Each row of a before or after table is a point. One or more steps were done to the points. Then noise was added and the rows were shuffled. The steps act on columns, c1 being the first. Write out the steps. A step turns or swaps two columns, mirrors them in a line or flattens them onto one, adds a multiple of one to another, or multiplies or shifts one. Angles are multiples of 10 degrees, from the lower column toward the higher: turns from -170 to 170, lines from 10 to 170 but not 90. Use the fewest steps. Two steps may share a column if one is a turn and the other turns, adds or multiplies; they go together, in the order done. Otherwise the lowest column goes first.
(in the rows, 128 means zero)

Before (14 x 3):
[[127 101 143]
 [149  62 101]
 [179 145 123]
 [ 88 144 101]
 [104 161 174]
 [162 125  89]
 [117 124 174]
 [133  80 136]
 [151 141  89]
 [129  91 134]
 [120 157 135]
 [ 98 130 145]
 [164 128 118]
 [127 152  96]]
After, 14 rows:
[[ 91 118 101]
 [156 104  88]
 [176 139 126]
 [131  99 132]
 [129 118  94]
 [133 116 146]
 [ 96 146 146]
 [150  32 100]
 [134  93 136]
 [116 170 171]
 [162 118 118]
 [119 164 137]
 [108 207 177]
 [163  84  91]]
Steps: add 1 times c3 to c2

Before:
[[135 102 136 198 132 174]
 [104 109 157 179  96 112]
 [147 119 154 104 114  16]
 [121 141 147 147 138 129]
 [152 114 154  99 145  64]
 [105 108  86 128 114  66]
 [155 173  75 105  90  95]
 [129 143 166 108  94 168]
 [133 104 110 105 140  96]
 [116 110 144 131 103 153]
 [158 103 126 173  99 170]
 [135 122 171 132 105 120]
 [102 106 122 121 170 156]
 [147 153 139 125 101 166]]
After, 14 rows:
[[158 109 159 180 157 114]
 [168 173  75 104 105  95]
 [158 143 164 106 135 166]
 [141 109  85 128 151  67]
 [ 80 107 122 123 145 158]
 [153 124 172 133 125 117]
 [145 122 155 102 109  17]
 [157 153 142 127 115 167]
 [153 112 144 128 147 150]
 [163 105 127 173 105 171]
 [115 140 147 148 132 128]
 [118 103 109 106 122  95]
 [116 113 153 100 100  64]
 [124 103 138 199 120 174]]
Steps: mirror c1 and c5 in the line at 140 degrees

Before (13 x 9):
[[101  98 119 132 126 112 137 151 129]
 [162 130 108  80 117 183 142 116  95]
 [139 179  88 154 112 153 186  67 152]
 [102 171 100 137  90 141 193 152 115]
 [119 147  91 119  91 142 121 127 128]
 [166 164 106 140 132 192 117 153 112]
 [ 88 128 137 148 121 142 142 150 123]
 [146 118 172 112 138 122 115 149 155]
 [171 100 125 147 106 123 133  91 132]
 [177 142  90 130 102 113 116 155 121]
 [ 36 165 109 158 167 119 142 150 124]
 [121 100 117 142 205 123 150  71  92]
 [ 83 178 217 149 131 114 122  77 128]]
After:
[[103 118 128 139 127 105 102 107 124]
 [100  61 126 151  91  95 172 139 137]
 [ 85 131 177  53 133 180 181 122 124]
 [177 142 115 164 103 104 146 108 133]
 [120 106 134 140 202 182  97 135 165]
 [150 141 126  82 139 109 119 118 102]
 [ 38 116 151 157 165 108 165 116 132]
 [ 83 117 152 122 122 106 129 139 131]
 [138  68 135 176 111 182 177 166 103]
 [165 135 134 152 133  94 164 187 142]
 [173 124 146 142 109 165 103 130 122]
 [120 130 105 162  92 129 148 140 126]
 [162 114  75 130 118 130 130 183 161]]
Steps: turn c2 and c7 by 90 degrees; turn c3 and c4 by -70 degrees; turn c6 and c8 by 100 degrees; multiply c9 by -1

Before:
[[127 109 119  90 141  78 108  83 140 167 116  67]
 [127  96 182 117 153 102 126 103 124 120 122 129]
 [ 88 135 141 174 142 167 173 144 115 156 178  62]
 [119  96 127 133  77 149 146 142 136 141  85 130]
 [124 121 119 144 100 101 140  97  93 113 139  85]
 [167  51 137  90 140 143 179 109 103 118 157 167]
 [130  77 112 140 147 146 119 109 105 144 122 163]
 [131 133  79 138 130  88 129  96 166  88 149 112]
 [208 138  96 136  62 119 117 137 121  95 163  67]
 [126  43 119 153 134 118 130 120 135 134 142 146]
 [131 124 159 163 116  92 138 124 113 159 153 137]
 [147  78  87  97 180  91 152 174 140 115 136 113]
 [169 106 145 158 127 133 171 106 107 135 133  99]]
After:
[[ 91 132  75 169 128 168 174 230 149 154 122  63]
 [127  95 117 145 126 101 126 104 122 121 184 126]
 [130 132 126 160 129  86 129 119 170  88  74 131]
 [123 120 121 170 127 101 141 132 119 113 120  72]
 [145  78 136  58 127  90 151  99 145 117  86 121]
 [167  51 100  95 128 143 181  36  86 119 130 149]
 [208 139 107  65 129 120 113  36 153  94  86  72]
 [131 126  93 147 127  92 137 151 112 159 148 130]
 [130  79 140 150 128 144 118 126  91 144 115 148]
 [128 109 143 148 129  77 109  74 167 166 124  84]
 [167 111 117 132 127 133 174  88 125 136 140  93]
 [125  42 118 150 129 119 132 148 127 134 116 146]
 [119  97 168 125 127 147 146 150 133 142 141 132]]
Steps: add -1.5 times c1 to c4; turn c4 and c8 by 60 degrees; turn c3 and c11 by 110 degrees; multiply c5 by 0; turn c9 and c12 by 30 degrees

Before, 10 rows:
[[114  87 141 133 112 125  91 139 118 162 126 172 185 128 119 124  97 131]
 [118 120 126 123 143 135 107 176 141 151 110 164 104 132 103 128 151 109]
 [160  76  49 158 115 108 218 115 156 117 126 161  88 161 167 126  76 156]
 [ 95 107  74  84 147 143 136 149 147 139 146 150 125 137  87 125 130  88]
 [137  82  89 139 116 135 197 149 146 118 146 111  93 194 134 146  87 136]
 [136 158  71  57 182 101 129 166 154 104 185 121  74 179 127 117 162 118]
 [169  80 144 136 159 144 107  95 101 162 104 174 149 120  75 151 115 136]
 [184 103 136 132 106 144  73 118 110 126 111 195 132 133 112 155  66  93]
 [ 66 134 120  72 153 114 111 133 132 120 146 138  96 133 117 155 166 102]
 [160  81 137 120  75 176 104 126  81 162  97 215 162 132 110 151  90 152]]
After, 10 rows:
[[124  75  49 152 159  82  92 116 120 116 127 161  77 161 166 127  75 135]
 [127  87 142 134 133 105 144 138 149 163 126 172 171 128 119 125  96 145]
 [131 104 137 121  97 130 149 118 173 127 111 196 112 133 112 154  66 156]
 [128  81 144 129 132 119 121  95 145 161 104 173 135 120  74 152 116  96]
 [134 107  73  92  85 132 137 148 164 139 147 151 119 135  86 125 131 117]
 [136 133 120  84  99 117 142 133 146 121 146 138  94 134 119 155 166 109]
 [125  83  89 137 138 112  97 149 103 117 146 111  98 194 134 147  87 138]
 [142 158  71  59 109 117 148 168 167 105 184 121  76 178 126 118 162  76]
 [131  81 137 114 160 154 106 127 168 161  97 215 136 133 110 151  91 177]
 [128 120 125 125 107 130 150 175 137 151 109 165  93 133 103 128 150 117]]
Steps: flatten c1 and c4 onto the line at 100 degrees; add 0.5 times c2 to c6; turn c7 and c9 by -130 degrees; add -1 times c3 to c9; turn c5 and c18 by -100 degrees; add -0.3 times c12 to c13

Before (9 x 24):
[[171 151 131  79 173 151 138 104 164 139  87 147 129  72 153 177 159 142
  137 178 142 110 144 133]
 [126 148  99 145  95 120  91 135 129  79 189 134 144 116  95 136  75 140
  120 109  86 172 141 171]
 [168 114 185 148 112 137 136 108 124 111 157 172  89 146 182 139 115 105
  191 168 149 146 102 144]
 [149 114 111 140  94 102  74 134  95  88 150 141  88 132 119  88  53  98
  143 112 101 151 169 154]
 [124 108 126 131  73 104  97 180 110 123 185 154  88 152  90 140  82 131
  137 123  97 159 174 149]
 [147 136 128 115 147 149 113  94 139 162 111 136 141 105 203 151 177 155
  140 166  90  96 131 112]
 [176 113 122 124 154 147 106  94 155 146 115 163 142  67 152 160 199 169
  162 128 147  87 140 146]
 [175 106 112 146  84 119 102 158 133  99 195 137 109 121 129 101  88 130
   75 126 108 162 169 139]
 [171 149 169 155 137 177 130 114 147 184  90 163 159  80 173 151 160 108
  156 153 135 103 141 114]]
After (9 x 24):
[[146 138 130 111 150 146 115  91 138 161 112 135 142 106 202 152 179 127
  139 169  88 100 128 113]
 [170 115 186 146 112 138 136 108 124 108 158 171  92 149 185 139 116 125
  191 169 149 146 104 142]
 [170 149 130  78 175 139 137 105 164 139  86 144 131  74 151 175 157 129
  136 175 142 110 143 134]
 [171 154 167 158 146 171 129 115 147 185  86 166 157  82 176 154 157 130
  156 154 137 105 142 115]
 [177 112 123 123 158 141 107  97 156 147 116 162 143  64 153 161 200 129
  163 130 148  86 139 146]
 [123 106 129 133  71 112 101 181 112 125 187 155  87 153  93 137  83 128
  138 123  96 154 172 148]
 [151 115 110 141  94 110  76 133  95  88 152 143  88 135 117  89  54 130
  141 112 102 150 166 154]
 [177 109 111 146  87 125 103 159 132  98 195 139 111 122 129 100  88 132
   75 129 107 162 168 142]
 [127 150  98 145  92 127  91 135 131  81 193 137 143 117  94 134  77 128
  118 108  88 171 138 171]]
Steps: turn c5 and c6 by -10 degrees; multiply c18 by 0

Before:
[[138 129 126 130 106 118 129 137 131 107 119 134 128 120 128 132 144 129
  108 135 129 127 113 139 134 135 145 147 151 121 117 121 141 135 118 131
  134 142 122 131 108 139 130 150 131 122 140 132]
 [116 124 156 151 109 114 141 137 124 139 119  96 123 130 133 132 127 117
  113 148 142 127 130  95 108 123 130 141 129 112 119 133 140 134 136 101
  135 113 120 143 134 107 125 128 137 123 116 115]
 [145 105 156 133 117 123 131 139 132 118 120 130 122 135 127 134 136 121
  134 142 132 203 113 137 106 137 131 150 126 123 106 129 134 119 122  98
  135 111 115 123 114 133 141 133 111 128 112 116]
 [116 100 127 130 120 123  81 117 131 126 116 133 134 120 131 136 145 116
  131 146 123 122 130 145 118 123 136 135 141 114 118 125 140 121 136 124
  113 130 121 123 109 117 141 131 130 168 112 131]
 [132 102 125 136 107 131  79 118 140 120 131 134 124 115 138 138 145 120
  118 139 162 123 129 139 108 131 136 150 138 112 113 143 133 119 133 126
  103 124 131 128 121 107 142 127 135 134 143 124]
 [124 225 143 134 102 107 124 124 118 131 116 135 120 120 109 131 145 124
  139 133 121 153 126 125 128 136  79 155 128 123 118 120 134 119 133 110
  132 121 128 136 122 112 120 127 116 123 116 123]
 [122 102 126 133 125 123 139 138 118 142 116 128 139 128  81 134 131 107
  129 115 122 123 121 137 144 137 148  83 128 131 115 125 140 123 131 126
  136 111 124 134 127 111 101 116 134 128 124 129]
 [124 101 127 126 155 108 137 136 117 129 151 122 111 119 140 120 137 116
  128 147 121 132 119 105 129 135 148 154 138 130 136 127 130 130 134 130
   90 124 133 141 133 103 134 112 111 122 111 131]
 [148 104 189 140 122 108 125 128 118 129 139 136 129 122 125 124 131 131
  140  89 111 125 118 129 120 137 119 152 125 120 119 124 135 148 133 100
  121 116 119 122 107 118 141 111 129 137 139 123]
 [138 132 136 144 115 105  91 138 151 135 121 126 135 141 132 118 135 116
  136 139 110 133 123 120 113  86 137 119 127 131 107 133 111 123 121 129
  130 117 134 139 124 109 126 105 138 179 115 126]
 [117 119 148 125 130 129 103 134 120 123 138 134 141 133 130 117  66 129
  141 125 121 123 127 122 108 137 140  82 133 132 110 120 137 144 124 130
  123 134 114 159 130 128 139 167 124 127 114 130]
 [126 112 137 139 123 129 126 115 120 113 132 135 132 120 115 126 117 132
  122 103 135 127 127 142 142 119 133 157 124 115 162 124 105 130 134 131
  137 135 115 121 130 105  97 105 131 122 113 131]]
After (12 x 48):
[[112 130 126 129 106 117 127 137 131 106 118 133 129 120 128 134 143 129
  108 136 130 126 130 140 137 134 145 147 150 121 116 123 141 135 117 128
  126 141 121 131 108 139 130 149 132 122 141 133]
 [116 104 189 140 123 108 124 128 118 128 140 135 129 122 125 125 131 130
  140  89 111 123 125 129 117 137 120 151 124 120 119 124 135 149 132 109
  128 114 119 123 106 105 142 112 129 136 139 105]
 [127 112 137 139 124 128 126 116 120 113 132 135 133 121 116 126 118 131
  122 103 134 127 129 144 144 119 133 158 124 116 163 125 105 132 133 128
  123 134 116 121 129 105  97 104 131 122 114 132]
 [121 101 126 126 156 107 137 136 116 128 151 121 111 119 139 121 137 116
  128 148 123 134 131 105  99 135 148 154 139 132 136 126 130 130 133 128
  103 124 132 141 134 103 135 112 110 121 111 131]
 [112 104 156 132 117 123 132 140 132 119 120 129 122 135 128 134 136 121
  133 142 133 249 127 138 119 138 132 150 126 124 105 129 133 118 120 113
  150 112 114 123 113 122 141 133 112 127 113 100]
 [131 100 127 130 120 121  81 116 131 126 117 133 134 119 132 136 145 116
  132 146 123 118 133 144 109 124 136 135 140 115 119 124 140 122 135 122
  126 131 122 123 109 113 142 130 130 167 112 128]
 [123 102 125 132 125 122 139 137 118 142 115 128 139 128  81 134 130 105
  128 114 122 120 133 138 145 138 147  83 128 132 116 125 140 123 131 126
  120 113 125 135 127 109 101 117 133 127 125 128]
 [129 119 149 125 130 129 102 133 120 122 137 134 141 135 129 116  67 129
  142 124 121 120 131 122 113 138 139  81 132 131 112 120 137 145 124 129
  140 135 113 159 131 130 139 168 124 128 115 132]
 [131 124 155 151 110 112 141 136 124 138 118  95 122 131 132 132 127 116
  114 148 142 126 131  95 120 122 129 142 129 111 118 132 138 134 136 116
  148 112 119 144 133  99 125 127 137 121 114 101]
 [126 226 142 134 104 108 125 125 117 130 116 135 119 120 108 132 146 123
  138 133 121 169 131 125 132 136  78 153 130 123 118 119 132 121 131 116
  131 120 127 136 122 106 119 128 116 123 116 112]
 [121 131 136 144 116 106  92 139 152 134 120 125 133 139 132 117 135 116
  137 139 110 136 127 120 120  86 135 119 126 132 106 133 110 123 121 131
  141 118 134 138 125 109 127 105 140 179 115 127]
 [129 102 125 136 106 130  79 117 139 120 130 134 125 114 139 137 146 120
  118 139 162 120 125 138  95 130 135 149 137 113 112 142 131 121 133 130
  128 125 131 127 121 108 142 127 135 133 142 123]]
Steps: multiply c1 by 0.4; turn c1 and c23 by -110 degrees; multiply c22 by 1.6; turn c25 and c37 by -50 degrees; turn c36 and c48 by 40 degrees; add 0.7 times c36 to c42

Before, 9 rows:
[[125 136 140  89 102 109 127  98 125 162  99 161 148  94  94  88 135  83
  132 104 104 108 182 158 156 201 129 162 149 167 108 130 129 200 100 153
  125 169 131 123 156  97 126 116  87 133 106 160 135 163 104 174 126 134
  150  85 108 112  95 125 101 115 112 124]
 [172 157 121 162 149  90 185 110 189 127 176  73 150 132 159 131 120 103
  101 112 107 182 152 135 173 114  78 125  93 129 169 116 101 115 160  79
  104  76 144 117 129 189 124 116  74 187 104 165 109 147 118 108 132  96
  124 158 170 125 145  65 153 141 146 120]
 [182  87  96 131 163 157 134 174 140 129 168  68 151  91 165  90 165 177
  110 130 111 129 128 131 140 177 162  95 131 107 116 169 132 143 122 113
  154  86  94  72 121 165 124 180  94 134 159 120 139  98 127 137 137 118
  119 151 157  68 171  55 107 133 168 189]
 [142 115 144 176 150  89 129 156 117 172 101  85  90 133 103 107 169 172
  152 166 118 118 106  69  87 156 146 104 175  72 127 154 105 176 152 128
  121 161 141 108 167 164  99 145 108 156 104 118 166 152 157 139  60  96
  140 169 101 141 135 100 142 149 119 131]
 [136  97 135 161 144 167 122 182 128 160 133 151  96  95  89 167 144  91
   88  82 108 123 119  77 122 168  85 153  96 167 166 187 139 129 118 111
  164  76  99 148 124 118 117 139 142 128 190 167 192 137  94  97 122 179
  107 167 135 152 137 114 144 154 140 147]
 [ 99 151 116 119 110 114 112 137 105 107  94 114 116 185  77 123 130 128
   86  85 112 161 113 126  82 124 163 129 109 164 104 190 130 163  98 122
  168 153 143 145 142 119  92 106  76 203 141 138 183  76 111  96  92 125
   98 138  88 149 139 146 158 115 128 118]
 [145 132  72 171 174 129 197  97 137  86 112 159 158 104 149 151 146 144
  164 132 155 134 147 161  83 136 117 106 136 166 157 110  89 106 146 138
   78 113 129 127 159 112 174 152 126 128 132 143 177  98  81 153  55 122
  115 144 149 150 152 122  68 140 134 190]
 [ 99 130 127 109 186  92 113 120 191 135 108 103 122 169 172 120  86  94
  140 133 185 143 183 161 147 148  79 138 132 167 148 141 121 145 132  99
   96 141 112  95 188 129 176 154 143 180 130 113 115 149 143 131 119 126
  163  90  90 143 103  85 117 121 134 132]
 [135 117 134  88 143  95 159 134  99  93 134  94 113 111 115  82  86 110
  149  83 108 140  94 138 136 148 148 122 130 124 121 148 142 198 175 145
  152  91 146 110 146 108 175 110 105 132 128 162 159 103 136 137 118 144
   88 104 181 156  89 113 113 188 153 102]]
After, 9 rows:
[[ 97 133 127 108 191  96 119 127 186 137 108 126 121 160 171 120  90  89
  138 129 186 143  49 152 149 126  81 123 134 167 120 139 121 144 131  98
  103 141 111  93 189 146 172 154  99 179 127  99 123 148 159 130 122 119
  164  94  88 139  99  81 118 114 140 129]
 [127 132 146  84 100 109 126  94 126 143  94 157 152  93  96  91 137  86
  134 106 103 108  21 164 160 195 126 162 149 170 162 136 129 198  97 149
  126 172 133 123 156 123 124 113 151 138 110  91 135 167 108 171 124 174
  148  86 107 113  98 119  98 117 113 119]
 [ 94 154 116 112 105 113 112 136 102 106  88 115 119 179  77 123 129 138
   86  92 106 161 123 126  84 127 166 146 106 162 144 191 129 161  98 115
  166 152 142 145 146  99  98 104 185 194 142 141 180  69 132  91  90 142
  104 137  89 146 142 135 154 111 128 120]
 [138  97 139 163 145 167 118 182 131 133 126 143  90  96  85 165 146  92
   82  77 106 125 152  78 129 187  84 169  96 168 123 185 144 131 115 111
  164  77  99 149 119 170 120 136 121 127 193 123 197 139 112 103 116 181
  107 170 133 147 139 111 147 155 141 144]
 [141 116 141 181 151  93 130 154 121 143 101 100  86 136 107 108 167 172
  153 166 119 115 153  66  87 134 147  93 175  68  91 151 101 179 155 125
  117 166 142 107 171 111  94 140 158 155 109 100 167 162 162 133  58  59
  145 161 107 141 135 101 138 148 120 131]
 [170 152 120 165 152  93 182 106 185 135 173  84 152 130 158 129 120 100
  103 116 102 180  56 134 178 149  72 129  94 131  55 117  96 116 161  81
  101  79 146 115 131 143 124 115 167 195 106 160 110 141 167 106 130  27
  129 157 165 126 144  61 160 143 145 120]
 [148 127  71 170 178 130 197  95 145 111 113 112 156 103 147 147 147 149
  165 130 152 139  99 160  82 146 113 148 132 165 140 114  92 108 141 134
   75 119 124 121 159 164 172 155 127 122 136 134 173  84  74 152  56 123
  113 143 146 146 150 123  67 138 135 188]
 [135 112 125  82 143  98 160 132 103 114 138 115 115 110 118  80  77 113
  149  79 105 139 167 136 139 168 142 121 129 129 150 148 142 194 175 144
  150  90 146 108 144 125 177 115 165 130 122 135 165  92 153 133 118 168
   93 104 181 156  89 116 110 188 150 101]
 [188  85  94 129 164 154 132 176 141 118 166  73 152  96 160  93 163 181
  106 133 114 130 107 129 140 155 168 106 135 102 101 160 132 138 122 115
  147  86  96  66 125 109 126 181 158 131 155  91 147 105 158 140 133  82
  117 153 156  68 173  54 106 136 171 192]]
Steps: flatten c10 and c50 onto the line at 70 degrees; turn c28 and c51 by 50 degrees; turn c12 and c51 by -50 degrees; turn c23 and c45 by -160 degrees; multiply c23 by 1.6; turn c26 and c48 by -50 degrees; turn c31 and c42 by 110 degrees; add 1 times c31 to c54

Before:
[[162  95 134 127 161 126 138 105 107 145  80 158 172 120 116 120 204  65
  139 130 165  78 143 143 125 164 151 172 128  67 139 145  94 156 141  78
  103 129 115 108 142 140 129 140 122 134 143 146 125 151 141 116 166  84
   97 133 114 121 109 115 103 105 136 124]
 [146 124  87  79 117 156 119 122  67  93 177 110 142  91 137 112 163 110
   98 118  68 100 101 132 140 129 117  92 163 123 108 125 130 104 157 133
  133 123 142  84  94 116 151 118 149 166 124  87 118 109  92  97 107  70
  115 170 135 100  55 111 105 100  81 113]
 [144 103  73 148 138 124 138  93 127 138  84 106 147 120 119 106 119  79
   91 146 122  92  96 101  97  90 132  78 142 125  59 158 132  95 130 132
  115 154 115  88  96 161 123 137 123 128 165 103 107 113  82 200 117 111
  153 141 137 121 114 145  97 118 125  99]
 [125 138 120 191 117 150 193  95  78 114 167 139  97 161 104  86  66 139
  100 129 133 135 112 100  94 126 108 158  96 120 134 114 147 107 100 201
  106 110  87 144  90 124 130 127  89 159 104 127 166 156 213 177 104 134
  125 108 108 186 108 116 138 103 113 158]
 [161 126 140 171 149 122 135 117 155 147 129 149 121  86 131 168 163 164
  129 116 107 151 134 101 168 102 124 125 146 115 129 129 175 129 150 215
   52 180 123  83 104 152 177 123 130 172 153 102 183  85 121 137 115 125
  164 139 101  86  77 170 112 170 118 111]
 [160 120 104 116 131 153 141 153 123  87 112 129 104 139 116 112 212 154
  119 166 172 183 128 102  71 163 127  95 106  93 154  70  83 123  74 136
   90 137 107 158 108 154 158  68 152 153 104 164 138 141 132 130  58  91
  116 162 146  81  88 129 149 135 128 129]
 [152 117 188 113 101 160 158 136 134 104 118 117 205 165 129 182 174 138
  107 140 124 103  85 179 124 111  88 113 116 146 103 164 104 111  86 162
  114 140 129  44 149  98 116 137 112 138 109  99 162 125  83 136 122 181
  117 154 127 135 189  89  70 114 144 177]
 [134  67 163 119 174  60 161 146 149 130 105  75 142 113  80  59 138 120
   82 111 132 161 133 119 113 152 157 118 158  85  99 102 214 189 107 134
  116 106 108 103 172 134 170 154 144 155 175 136 168 121  96 132 120 153
  157 128 145 114 118 144 167 109 123 165]
 [129 100 142 106 124  80 126  67 182 121 100 165 115 180 134  96 164 160
  101 119 160 141  83 105 123 115  95 136 153 128 106 139 141 160 111 157
  126 145 175  68 120 124 104 115  95 151  99 108 115  95 151 133  86 157
  143 119 123 135 117 114  80  84 150 148]
 [151 114  46  68  78 159 122 156 118 130 104 106 125 152  90 169 193 153
  168 162 122 157 113 172 214 114 108 150 116 159 165 154 116 140 127 105
   52  99 170 108  95 116  91 155 164 129  82 141 114 124 100 121 116 127
  122 142 121 146 137 190 119 182 166 114]]
After (10 x 64):
[[132  67 163 119 176 119 158 147 149 131 124  74 104 115  82  57 137 120
   80 112 136 161 133 118 118 152 156 116 153  86 101 103 217 192 107 138
  113 109 111 107 172 136 168 122 140 156 176 135 170 121  94 131 120 154
  167 126 143 139 118 143 165 109 127 166]
 [151 113  45  68  72 220 123 158 118 129 139 109 110 152  89 169 193 155
  165 163 124 160 112 171 214 114 108 151 115 161 167 157 115 140 121 105
   50  97 172 110  98 115  91 150 165 129  79 141 114 123 102 120 115 125
  145 141 122 165 135 186 123 182 169 117]
 [146 128  93  83 116 217 120 125  67  96  95 111 170  91 140 114 163 109
  100 116  67 101 101 126 138 128 114  89 162 124 107 127 129 102 153 131
  136 122 145  85  91 117 152 138 147 168 124  91 116 109  91  96 124  68
  109 169 134  51  58 111 106  99  86 113]
 [160 117 103 113 129 212 144 155 124  86 159 126 119 141 115 106 213 151
  117 165 175 184 124 101  71 166 123  95 104  96 153  74  81 125  74 135
   89 136 103 159 109 149 157 100 148 150 106 164 136 142 134 129  46  92
   73 163 147  98  86 129 148 136 124 130]
 [160 125 138 169 143 184 137 116 152 143 138 148 134  88 129 166 163 167
  129 116 105 154 135  98 166 104 123 125 146 113 128 130 172 131 144 218
   51 178 123  82 105 152 180  97 128 173 149 105 182  80 121 137 121 128
  146 137 101  87  78 169 117 168 116 112]
 [149 102  75 142 134 184 141  92 128 139 122 110  82 122 122 108 119  82
   89 143 121  93  96  99  97  90 132  81 144 126  57 156 132  94 131 131
  115 155 114  87  99 161 122 117 122 129 164 106 102 116  81 200 121 112
  153 140 135 164 116 141  95 119 122 100]
 [125 140 120 189 115 212 193  96  77 115 144 138 174 160 103  86  67 137
  102 130 134 137 109  99  92 126 112 158  95 123 132 116 147 111 101 203
  106 112  84 144  89 123 134 129  90 158 104 126 166 162 214 177 104 132
  125 103 107 148 110 118 137 103 115 157]
 [127  98 138 106 127 138 129  67 183 121 152 163 106 179 133  98 165 160
  103 117 161 140  84 111 122 116  96 137 153 129 104 137 136 158 113 159
  129 146 176  69 116 127 102 109  97 152  97 112 113 102 153 134  80 153
  132 112 125 163 113 118  77  84 147 151]
 [161  96 136 123 160 187 137 106 105 141 102 156  67 120 117 120 206  67
  139 130 168  77 143 141 125 165 151 172 127  66 136 144  95 156 143  80
   99 130 117 108 141 142 125 161 121 133 144 147 126 151 141 114 155  86
  118 130 117 169 109 113 102 103 131 125]
 [151 114 188 116 103 219 159 138 135 103  60 112  92 164 130 178 177 140
  108 136 121 107  88 177 123 112  87 112 116 147 103 167 104 112  81 166
  114 141 133  43 151  99 119 141 112 137 110 100 158 123  85 134 127 181
  127 152 127 144 187  88  68 113 145 180]]
Steps: shift c6 by 60; add -1 times c11 to c58; turn c11 and c13 by 110 degrees; add -0.3 times c21 to c53; turn c44 and c55 by 50 degrees
